Every row gives one point. The last column is the point's height on a tilted bowl or saddle (a function of degree 2), plus a little noise. Along how many of its main directions does it bend up, bend down or stay straight?
(in the rows, 128 means zero)

Points (10 x 3):
[[119 132 143]
 [ 92 192 192]
 [109 190 172]
 [110 129 148]
 [ 96 175 175]
 [171 102 148]
 [117  39 187]
 [174  61 191]
 [162 108 143]
 [ 59  94 171]]
Directions: 1 up, 0 down, 1 straight

Points (23 x 5):
[[197 120  93 137 134]
 [125 129 199 122  67]
 [127 175 193  93  37]
 [217  75 138 179  97]
 [183 173 150  87  62]
 [187 151 198 172  73]
 [127 159 115 144 133]
 [181  80 104 162 144]
 [144  71 109 130 154]
 [126 161 127 244 112]
 [146 226  92  85  62]
 [108 111  78 136 171]
 [153 141  96  73 100]
 [145 166 148 142 106]
 [ 13  78 130  79  69]
 [139 186 125 158 122]
 [181 130 108 109 118]
 [131 120  81 219 165]
 [134 163  89 136 146]
 [165  56 224  60  53]
 [123  84 132 120 134]
 [169  86  84 164 163]
 [101  86  81 156 177]]
Directions: 0 up, 2 down, 2 straight

Points:
[[190 109 129 116 173 205 162]
 [109 137 156 167 135  88 151]
 [122 197 113 155  53 108 100]
 [ 35  94 162 125  73  58 131]
 [111 123  86 154 122 167 110]
 [103  92 153  55 147 113 144]
 [203  56 195 193 138  92 217]
 [ 98 120 104 135 148 139 125]
 [184 128  67 131  73 176  97]
 [117 151 122 111 112 118 119]
 [ 81  95  62  50 107 136 105]
 [ 78  95 188 110 225 146 216]
 [136 109 136  58 162 198 159]
 [ 98 108 157  95 142 168 144]
 [ 56 175 148 105 122 148 127]
 [132  86 164 124 249 133 246]
 [ 90 124  39 175 182 166 149]
 [121 140  87 116 181 111 149]
 [132  72 140 107 135 171 141]
 [149 131 140 156 117 143 125]
 [ 34 141 111  57 104 149 118]
 [ 66 141 133 190 129 174 128]
 [141 141 144 132 126 148 132]
 [138  34 119 218 135 152 173]
 [200  50 163 119 165 147 173]
 [122 188 127 179  80 150 104]
 [115 119 229 148 198  91 242]
 [110 129 165 164 184 163 177]
 [ 82  51  66 149 118 129 114]
 [105  80 136 157 117 114 132]
 [100 170 132 125 139 191 136]
 [133  34 187 126 139  88 188]
 [121 128  51 162 215 171 183]
 [222  75  97 180  38 173  97]
 [125 193 146 158 101 181 124]
 [ 61 110 122 129  69 168 113]
 [ 96 230 186 117  73 167 152]
 [211 116 131  63 121  85 157]
 [ 59 101 192 158 217 224 226]
 [117 132 133 151 109 124 118]]
Directions: 3 up, 0 down, 3 straight

Points, 71 rows:
[[129  73  83 102  74 151 132 178 118]
 [106 112  94 104  50 159 108  93 101]
 [121 183 114 175 178 141 103 170 130]
 [ 63 187  91  75  92 104 200 125  48]
 [158 109  73 114 109 106 171 122 109]
 [129 141 135  71 202 130 153 104 108]
 [132  52 184 160 103 161 204 172 100]
 [180 186 144 116 178  77 174 229  45]
 [129 181  97 110 151 139 131 101 111]
 [175  64 111 129 152  76 132  88 159]
 [175  66 161 249 152 171  86  90 180]
 [157  88 144 132 229 109 168 144  83]
 [124 214 162 148 114  62 129 178 109]
 [ 63 106  98 170  61 143 107 123 140]
 [172  24 179 145 195 100 126 174 138]
 [125 197 103 155 170 126 143 153  92]
 [168 204  66 167 144 170 194 129  29]
 [112 110  87 131 201 168 122 134 120]
 [108 154 112 153 199 118 117  94 135]
 [110 243 152 110 181  90 153  93  94]
 [116  98 178 128  96  91 109  46 163]
 [ 70 168 132 155 130 127  46 161 212]
 [113 152 111 145 169  97 120 190 129]
 [109  97 163 167 133 155 201 165  92]
 [117 201 168 150 150  66  99 145 150]
 [176  60 159 210 155 102 181 176  91]
 [200 133 198  84 193  88 128  40 155]
 [153 175 123 133  57 161 125 191  83]
 [121 116 161 119 125  39 104 135 173]
 [233 127 217 168 193 115  80 137 133]
 [193 139 136 100  86 160 111  52 124]
 [ 83 144 163  86 122 139 157  71 107]
 [112 100 143  98 100 208  31 217 154]
 [ 93 172 172  98 133 166 132 184 113]
 [156 104 140 170 186 110  61 149 180]
 [ 98 111  92  92 115 110 198 125  84]
 [171  50  82 156 209  37  65 179 170]
 [150  52 111 153 216 179  29 129 174]
 [132 159 149 135 165 138 115 103 138]
 [184 173 150 106 181 177 156 122  69]
 [ 75  67 141 144  95  92 121 134 154]
 [112  75  90  96  91 143 113 203 136]
 [168 206 158 102 132 111 125 148 104]
 [ 91  44 138 176 210  91 124 151 133]
 [ 70 166 106 122 131 137 173 158  92]
 [135 204  82 147 122 194 220 179   7]
 [134 216  97 145 103 115 132 143  87]
 [128  62 240 102 115 126  86 124 181]
 [ 85 122 180 200 109 177 225 219  83]
 [ 87  81 185 181 117 124  98 175 195]
 [ 83 120 142 172  80 196  48 142 196]
 [117  66 167 124 100 162 107 192 155]
 [ 87 150  62 134 159  98  33 149 202]
 [ 88 176 179 117  99 136  89 167 160]
 [189 139  62 111  63 151  99 118 111]
 [167  74 203 115 167  59 124 139 165]
 [203 207 125 158 146 154 118 136  82]
 [167  87  70  94 157  97 124 134 153]
 [138  81 162  82 110  94  68 110 193]
 [201  42 152  86 144  76  78  70 217]
 [185 222 197  77 191 116  55  79 142]
 [111  75 149 112  70 150  73  96 158]
 [176 135 125 138  99 141 158 108 105]
 [173 151 144  61 120  75 191 147 107]
 [ 96  63 111  86  92 145  96  48 128]
 [126 141 128 124 154 136 148  92 119]
 [ 79 132 132 177 144  50  75 192 190]
 [164 160  59 149  99  99 100 106 128]
 [108  83 172 149 104 111 156 158 136]
 [ 47 133 144 144  57  87 104 170 156]
 [156 175 177 117 174 143  90  98 140]]
Directions: 1 up, 3 down, 4 straight

Points, 67 rows:
[[102 157  97 139 152 126 147 102 119]
 [ 40 109 100  92  75 150 182  92  74]
 [155  90 147 156 106  69  64  75  43]
 [146 132 139 138 157 182 164 140 117]
 [177  40 142 148 168 153 123  99  69]
 [121 140 164 135 190  60 135  69  58]
 [140 114 100 179 134 149 210 205 145]
 [104 144 128 136 188 175  99  75  73]
 [154  88 101 149 130 190 171 164 145]
 [182 125 112 223 147 152 142 176  59]
 [132 140 118 124 105 208 124 202 133]
 [ 92 114 161 138 137 146 176 175 125]
 [155 113 116 173 126 187 116 152 119]
 [164  95  74 205  86  86 112 226  45]
 [183 129 182 172 137  79 184 155  63]
 [174 145 117  85 121 160 188 145 146]
 [145 141  82 116  69 162  62 120 118]
 [ 97 133  87 113  85  89  59 169 108]
 [156 172 132 136 126  86 152 129 114]
 [131 157 158  84 173 153 118 173  91]
 [170 130 165 159 159 166  95 164  73]
 [141 146  64 128  83  93 110  93 108]
 [163 188 166 191 191  87 107  90  30]
 [ 75 135  43 156 158 117 144 173 139]
 [138 175 105  69 164  67 103 148 109]
 [103 107 128 106 140 102 186 177 131]
 [ 52  88  56 120  60 126  70 218 119]
 [ 47  33 179  87 108 176 208 203  95]
 [122  94 129 113 133 144 132  85 106]
 [107 123  85  62 127 106 162 134 116]
 [212  84 190 122 155 143 102 106  59]
 [152 140 118 148  73 177  94 140 117]
 [ 65 124  90 140  91 143 157 160 141]
 [171 155 125 175 162  75  85 181  48]
 [114 123 198 196 106 118  74  78  60]
 [106  85  88 108 146 221  91  68  95]
 [148  50 163 136 108 115 151 139  99]
 [116 134 148 171  58 117 169 122 119]
 [121 120 112 176 176 178 102 134 103]
 [105 113 153 160 153  42 112 187  92]
 [144  53 174 167 104 141 143 136  90]
 [124 151 209 182 144 185 147 104  73]
 [ 57 107 125  46 112 185 109 108  55]
 [ 97  63  56 186  76 218 152 166 159]
 [208  90  57 134 131 140 118 103 110]
 [180  38 157 138 117 121 185 218 113]
 [ 91  78 185 143  97  99  85 111  89]
 [158 114 174  87 105 152  96 110 117]
 [ 94 220 178 191  55  64  86 213  42]
 [131 134 130 153  33 108 118 149  96]
 [ 91 159 137 145 156 149 109 157 107]
 [ 76 174 163 148 118 152 168 141 120]
 [125 170 170 197 136 173 160 114  95]
 [ 86 172 115 103 182 179  90  98  68]
 [119 155 180  91 106 110  76 123 107]
 [104 120 129 137 172 183  71 107  91]
 [138  92 166  83  59 148 150  98 125]
 [ 81  97 110 159 156 121 130 108  98]
 [103 148 197 136 124 211  99 154  95]
 [203 171 157 145 175 154  83 139  46]
 [168 161 147 143  79 132 134 132 106]
 [166 159 249  96 126  84 122 179  72]
 [103 134 191  87 126 152 140 147 108]
 [141 136 105  97  81  89 207 171 148]
 [132 193 116  93  70 110 145 120 127]
 [111 114 161 172  90  51 115  98  68]
 [ 43 119 178 104 197 112 137 180  50]]
Directions: 0 up, 3 down, 5 straight

Points, 61 rows:
[[178  86 142 112  95 129  88  48 154]
 [ 99 148 135  78 124  89 170  88 159]
 [145 149 105  77 159 135 139 185 151]
 [162  92 162  76 130 182 132 121 158]
 [138 224 141 197 142  82 101 193 203]
 [ 83 108 138 110 134 168 143 136 142]
 [117  94 119  96  27 167 173  91 181]
 [123 154  88 147  89  75 176  29 179]
 [159  66 112 161 116 118  87 106 142]
 [ 99 136 193 100  98  74  87  94 164]
 [114 101  72 165 107 108 131  25 154]
 [ 95 139 111 139 151 103  91 124 131]
 [ 74 117 205 128  95 142  88 114 164]
 [ 44 119 139  69 190 113 155 131 187]
 [ 84 230 154 103 167 186 101 128 201]
 [186 136 161 104 188 147 134 111 178]
 [120 124  72 158  41  92  64  97 140]
 [ 77 104 155 153 165  87  97 188 178]
 [115  85 117 141 155 103  95 148 142]
 [148 153 159 176 108  95  84  62 159]
 [ 77  80 148  74  87 138 113 103 145]
 [130  82 100 160 173 137 128 119 146]
 [135 142  79 113 118 160 150 149 128]
 [128 124 106  79 112 132  50 172 129]
 [139 163 136 131 110 143 144 121 137]
 [131  48 166 105  99  69 119  63 197]
 [ 99 113 172  79   7 117  50 147 176]
 [212  98  66 121 176 111  92 105 161]
 [125 145 153  92 112 103 151 123 149]
 [ 99 131  78 162 101  86 158 105 144]
 [127 142 113  76 172 136 145 119 147]
 [125 140 166 115 170 153 155  66 173]
 [165 133 168 186 151 143 131  84 174]
 [112  81  51 117  88 122 153 184 153]
 [ 78 117 123 181 167 149 163 156 172]
 [188 138 106 132 104 130 150  73 147]
 [147 182 113 113 118 169  99 161 132]
 [162 101  91 214  58 132  98 181 164]
 [127 165 110  85 206 152 114  92 170]
 [ 88 142 198 112 126 116  94 150 163]
 [207  75 176 219  76 108 115 161 229]
 [ 77 206 139 218 115  91 144 166 197]
 [169 146  68 111 110 122  87 166 123]
 [187 112 114  65 157 124 134 110 151]
 [ 88  54 120 107 101 120 127  97 148]
 [ 83 111 215 171 114 153 170  99 209]
 [116  54 166 114 105 117 132  38 182]
 [ 62 162 128 127  81 117 107  74 132]
 [118 118 118  99 158 106 153 104 143]
 [108  51 132 191 152  26 178 131 239]
 [206 162  59 112 102 192  69 118 141]
 [127  99 109 161 141 134 110 178 138]
 [132  86 113  90  71 155 111 142 130]
 [113 145 145 121 209  29 191 136 233]
 [174 144  69 117 143 128 173 153 153]
 [161 130 188  52 122 111 168 160 204]
 [115 129 178 120  76 168 103 158 148]
 [157 105 100  65 124  57 136 144 161]
 [ 83  86 130 139 147 107  81 141 145]
 [ 55  85 149 178  85 113 156 165 185]
 [121 112 197  99 106 147  51 135 157]]
Directions: 8 up, 0 down, 0 straight

Points (75 x 9):
[[ 24  90 181 215 100  97  75 104 207]
 [ 80   7 101 101  81 119 180  44 145]
 [144 134 107 205 150  68 129 152 123]
 [166 181 241 186 152 142  79 205 134]
 [170 155 127 135 148  97 148 139 122]
 [146  85  90 168 139  58 118 118 123]
 [117 189 179 181 133  56 164  80 118]
 [ 88  62  73 143 131 170  89 112  76]
 [153 173  80 108 159 141 119 126 142]
 [178  78 105 155 163 127  50  97  65]
 [ 56 118 186 171 146 137 114 162 127]
 [ 82 167 141 145 137 142 170 140 137]
 [153 120 222 161 123 173 173  94 119]
 [152 129 168 148 121 138 169 133 114]
 [120  85 141  76 109 141 155  92 123]
 [ 58 106 121  38 169 106 184 178 120]
 [ 87 109 203 201 142 190 174 170  94]
 [119 108 178 128 162 137  87 128 115]
 [102 113 108 157 119 118 188 189 109]
 [201 191 112 187 139 155 118 148 144]
 [ 90 212 144 159 108 178 127 114 160]
 [157  75  81  79 157 129 190 106 117]
 [141  98 118 138 104 160 144 107 117]
 [105 170 122 132 148 158 122  90 147]
 [178 130  87  89  95 118  49 210 154]
 [ 78  75 143 157 142 138 144 140 108]
 [ 86 178 136 105 102 182 118 113 151]
 [113 121 105 175 168  97  97 136 116]
 [117 147 126 173 104  76 188 107 132]
 [228 124 155  83 139 144 145 154 123]
 [134 160  79  99 145 100 134 108 139]
 [197 102  67 118 121 135 143 117 117]
 [ 82 158 109  67  89 118 142  45 146]
 [153 102 165 172 135 209 126  92 106]
 [134 162 130  87 111 166 106 152 134]
 [188 117  49 132  89 109 123 167 142]
 [171  99 106 124 114  94 225 114 120]
 [ 39 137 142  68 139 123 159 148 138]
 [191 214 126 108 143  53 117  96 106]
 [128 175 110 197  36 120  98  94 137]
 [181 106 161 111  95 112  14  99 116]
 [ 87  81  79  57 105 165  48 102  83]
 [ 76 130 149  72 140 142 134 145 131]
 [ 98  74 125 145 173 194 135  31 121]
 [ 53  88 113 153 161 135  86 148 102]
 [101 122 192 161 177 103 133  56 135]
 [119 122 133  61 141 180 118 132 124]
 [102  70 121  86 113 129  75 151 114]
 [131  96 137  92 120 230 102 112 117]
 [112  59 123 210 112 170 100 126  80]
 [136 221  62  79 105 126 120 167 141]
 [133  41  85 148 131 126  94  62  80]
 [150 110  80  95 142 101 137  92 121]
 [173 135 134  79 104 159 104 142 127]
 [122 130  83  93 172 134  70 117 109]
 [ 77 154 142  97 119 115 204 174 119]
 [ 55 239 114  51  56 139 138 155  92]
 [ 90 165  65 124 142 174 125 105 147]
 [177 152 166  44 120 173 116 152 139]
 [217 156 165 140  76 119 103  79  97]
 [176 117 139  59 133 134 141  90 105]
 [127 152 118 152 134 162  94  85 129]
 [ 95 133  78 114 109 114  83 146 122]
 [ 95 145  45 121 121  84 154  81 165]
 [ 81 205 159 103 102 116  80 105 138]
 [120  26 164 195 213 143 121 131   7]
 [150 195 149  94 133 142 139 144 135]
 [132 161 108  89 203 205 150  93 155]
 [105 125 150 108 151 213 122 116 133]
 [ 45 120 202  86  69 186 121 168 171]
 [101 156 114 124  65 185 112 115 141]
 [ 55 134 115 121 177 111 129 153 127]
 [128  73  77 117  94 156 151 185 104]
 [ 98 102  94 128 126  89 130 118 132]
 [138 124 109  83 210  35 140 160 136]]
Directions: 3 up, 3 down, 2 straight
